Each row of a before or after table is a point. One or more steps were done to the points. Then noise was added and the rows were shuffled. The steps act on columns, c1 being the first. Name the steps. A step turns or swaps two columns, mirrors them in a line or flattens them onto one, adds a multiple of one to another, or multiplies or shifts one. Angles are multiples of 10 degrees, from the lower column toward the higher: turns from -170 to 170, lines from 10 to 170 but not 90. Use the fewest steps. Two steps may share a column if one is a turn and the other turns, adds or multiplies; they go together, in the order done. Otherwise the lowest column goes first.
(in the rows, 128 means zero)

Before (8 x 3)
[[120  93 127]
 [144 186 187]
 [230 175 146]
 [ 86  91 113]
 [121 212 154]
 [ 84 159 125]
 [105 208 151]
 [132  97 108]]
After (8 x 3)
[[ 25 161 144]
 [150 194 153]
 [173 163 127]
 [171  99 113]
 [133  93 128]
 [112 144 187]
 [122 113 107]
 [133 194 153]]
Steps: multiply c1 by -1; add -0.7 times c3 to c2

Before (11 x 6)
[[160 186 152 156 186  91]
 [ 95 118  75  55 136 140]
 [162  74 155 170  13 155]
 [103 141  25  94 134 117]
 [199  98 100 176 120  68]
 [ 95  71  44 117  98 162]
 [ 86 178  85 114 140 115]
 [152 125 146 197 151  78]
 [161  73 137 180  84 164]
 [123 129 145 171 150  61]
 [ 98 128 141 113 139  99]]
After (11 x 6)
[[157  90 212 111  97 176]
 [137  88  70 101   9 170]
 [134 110  76  70 148  79]
 [120 172 187 124 138 101]
 [204  77  89  91 122  81]
 [113 104 102  91 152  64]
 [176 140 232 130 136 112]
 [137 122 212 176 138 143]
 [ 98 118 144 139 139  99]
 [150  87  86  90  89 176]
 [135 172  83 112 183  73]]
Steps: turn c1 and c3 by 40 degrees; turn c3 and c4 by 160 degrees; turn c2 and c6 by -20 degrees

Before (10 x 8)
[[111 108 137 112 109 138 150 116]
 [146 121 108 119  87 138 117 149]
 [152 122 112 148 178 153 129 145]
 [122 133 111 101  88 150 109 133]
 [106 135 110 154  88 154 121 117]
 [157 116 123 119  89 142 120 102]
 [114 133 119 104 137 138 199 120]
 [114 130 113 143 119 114 119 108]
 [107 137 158 187 122 143 133 112]
 [133 145 178 116 101 150 144 127]]
After (10 x 8)
[[126 124 113 142 119 116 118 106]
 [117 131 111 153  88 155 119 118]
 [152 123 112 148 177 151 131 145]
 [ 76 122 138 111 109 139 155 116]
 [163 116 109 120  87 141 123 150]
 [169 112 125 120  89 142 127 100]
 [  7 167 118 105 138 137 189 121]
 [150 123 112 102  87 149 108 134]
 [110 152 178 117 102 150 134 124]
 [101 138 158 188 123 144 128 114]]
Steps: add -1.5 times c7 to c1; turn c2 and c7 by -30 degrees

Before (14 x 9)
[[ 98 102  60 147 128 147 107 104 132]
 [ 23 129  87 132 135 104 105 132 117]
 [ 80 125 142 180 184 116 179 187 187]
 [134  48 158 119  63 168 176  38  84]
 [ 24 157  31 173 105 124 139 173  96]
 [163 139 149 125 145  69 138 118 126]
 [ 75 145 122 137 125 139  83 111 115]
 [ 95  86 101 171 114  87 180  83  97]
 [107 110 159  51 114 149 159 174 145]
 [127 125  75 233  87  72  97 122  80]
 [ 41 155 113 189 110  91 178 109  85]
 [129 119 130 100 152 183 196 112 107]
 [ 79  59 133  84 146  62 206 170 169]
 [ 81 104 211  79 203 118 134 153  43]]
After (14 x 9)
[[ 87 138 215  72 198 115 154 157  38]
 [109 164 161  49 104 147 132 177 145]
 [163 131 155 124 144  69 113 119 125]
 [ 98 190  91 174 127  84 140  85 101]
 [130 111  76 228  91  70 151 119  87]
 [128 211 158 117  92 169 170  39  83]
 [ 23 116  37 176  90 123 101 175  96]
 [ 21 102  90 130 135  99 141 134 117]
 [ 39 157 116 194 117  89  80 108  91]
 [130 194 137  97 157 185 106 114 111]
 [ 71  82 121 144 130 141 143 112 112]
 [ 96 125  62 144 138 151 159 101 130]
 [ 80 235 136  84 135  56 150 179 166]
 [ 85 172 139 180 169 120 112 183 191]]
Steps: turn c2 and c7 by -120 degrees; add -0.3 times c8 to c5

Before (11 x 11)
[[215 106 135 130 118 114 133 101 142  87  83]
 [146 206 130 143  20  68  65 108 107  74  93]
 [133 122 191  36  78 137  95 136  86 144  93]
 [116 132 135 172 137 138 169 148  95 181  75]
 [145 114 178 120 175  73  48  49 144 101 107]
 [126 231 112 131 132 120 114  79 124 144  98]
 [140  42 119 148  95 190 127 138  95 122  35]
 [102 109 164 117 125 172  37 182  19  29  43]
 [110 131 141  83  79 139 113 198 161 130  72]
 [234 127 130 151  70 156  76 145 130 112  75]
 [167 125 123 168 131 178  91 123 137  71 147]]
After (11 x 11)
[[147 125 129 151  94 108  75 232 126 110  76]
 [151 161 136 169 136 134 170 117 131 184  76]
 [107 148 132 143  21  65  67 146 208  75  90]
 [ 81 133 113 130 128 127 114 127 230 144  97]
 [134 170 190  33  97 109  94 132 121 141  93]
 [ 51 112 179 121 141 134  48 143 114 100 108]
 [ 99 112 136 128 115 120 131 215 107  89  82]
 [138 162 118 146 129 133 125 137  42 121  34]
 [182 236 162 118 147 137  37 101 107  30  43]
 [121 117 125 170 150 140  89 167 126  70 148]
 [199  93 143  84  97 110 114 108 129 130  72]]
Steps: swap c1 and c8; turn c2 and c9 by 90 degrees; flatten c5 and c6 onto the line at 30 degrees

Before (14 x 12)
[[116 179  98 163 145 159 111 112 185  24 128 159]
 [240 113 120  97 120 143 110 189 169  82 117 147]
 [129  30  83 101  94 175 119 129 150 206 166 190]
 [128 132  80 126 132 106  86 120  23 118 216 176]
 [120 147  85 209 109  82  95 152 136 167 152 150]
 [143  74  91 147 173 159  84 113 186 201  94 159]
 [127 166 214 106 139 175 133 122 169 217 140 118]
 [126  24 106 106 115 116 170 132 179 196 121  78]
 [114 175 112  88 137 154  87 180 207 204 130  75]
 [115 161 166 107 150  87 111 127 179 194 146 185]
 [127 169  86 132 157 149 149 163 105 121 139 183]
 [121 164  85  91 139 160  75 103 160 183 105 169]
 [157 168  84 165  84 105 170 107 189 209 104  99]
 [120  88 100 113  89 140  95 180  66  45 114 153]]
After (14 x 12)
[[171 121 121  83 166 149 142 142 175 136 201  26]
 [133  87 117  85 121 121  94  89 110 120 138  72]
 [124 206 103  93 190  93 109 131  63  80  90 143]
 [132 123  40  97 147 178 160 120 108  85 156 117]
 [130 119 154 163 154 163 119 142  52  54 149 117]
 [109 112 156  79 179  89 145 140  79  64 112 115]
 [149 246 148  78 118  84 160 112  72  88 160  94]
 [121 248 145 103  85 138 116 128 123 101 124 202]
 [142 117  83  92  69 141 144 153 100  40  95 190]
 [131 122 165 209 129  83 117 117 104  34 139 161]
 [116 108 162 103 164 120 143  69 101  45 135 219]
 [116  44  90 104 151  93 119 132  66 205 136 142]
 [223 125 160 116 137 133 144  68  83 173  62 141]
 [113 138 138  99 141 134 180  74 161 220 119  68]]
Steps: turn c1 and c11 by -30 degrees; turn c2 and c10 by -160 degrees; turn c3 and c4 by 80 degrees; mirror c5 and c7 in the line at 150 degrees; turn c6 and c8 by -160 degrees; turn c9 and c12 by 140 degrees

Before (14 x 18)
[[166 164 113 114 164 134 121 148 123 138 126 151 113 183 148 135 122  49]
 [135  82 140 199  92  71 161  98 142 119 130 125 145 138  82 109 125  80]
 [184 188 105 144 149 178  67 131  91  97 168 202 157  99 133 187  74 178]
 [106  82 149 133 138 174 139 118 153  89 124 150 143 102  73  99 133 123]
 [134 149 170 138 162 179  46 110  46  53 191 180 216  89 140 142  51 145]
 [131 131 108  76 145 110 114  71 134 166 110  95  70 148 154 156 123  92]
 [100 147 145 141 145 135  99 153 119  76 133 136 202  76 182 164 109 155]
 [174  94  73 127 180  96 139  78 121 159  66 141  97 148 167 111 156  69]
 [136 122 121 133 140 121  79 146  80  37 152 142 155  81  92 158 129 116]
 [126 124 181 150 120 101 100 124 122 149  85 126 144  76  85  98 161 103]
 [132 120 170 186 151 112  69  98 159  66 111 120 161 136 101 125 149 127]
 [ 94 147  85 107 176  50 122  68 178 170  89 162  99 132 138 127 154  46]
 [141  92 134 128 155 127  44 152 134 116 184 153 173  94 142 139 113 136]
 [149 140 117 114 175  82 140  97  84 157 140 198  84 207 167 164 171 107]]
After (14 x 18)
[[ 61 193 104 141 146 169  66 130 159  98 152 203  84 104 134  86 192 181]
 [115 152 165 140 167 177  48 114 146  55 162 180  18  81 139 119 219 146]
 [157 119 186 153 114 112 100 122 113 152 124 132 115  78  88 123  80 102]
 [162  81 154 133 131 187 139 114 119  92 128 151 135  99  76 143 124 124]
 [100 146 149 141 146 147 100 153  93  78 144 135  71  80 179 162 140 152]
 [108 159 112 114 169 126 114 150 144 137 130 151 139 183 146  91 126  58]
 [ 92 138 116 114 178  68 142  97 168 149  86 199 129 211 167 122 115 110]
 [147  82 143 197  96  82 163  92  90 116 124 127 126 136  74 113 136  79]
 [135 123 175 185 154 134  70  97  77  65 121 121 126 138 101 124 103 130]
 [ 92 121 126 135 143 120  75 147 146  35 111 144  74  76 101 123 149 117]
 [111  92 131 122 156 138  42 150  98 105 113 155  98  97 142 120 188 136]
 [139  92  70 125 179  85 142  86 139 163 135 147 147 149 171  80  60  68]
 [136 148  86 109 175  65 118  70  84 173 126 168 191 134 135 162  79  42]
 [100 122 107  72 147 102 112  72 154 159 140 100 169 149 154 124 117  96]]
Steps: mirror c1 and c16 in the line at 130 degrees; turn c9 and c13 by 140 degrees; turn c6 and c9 by 20 degrees; turn c11 and c17 by 120 degrees
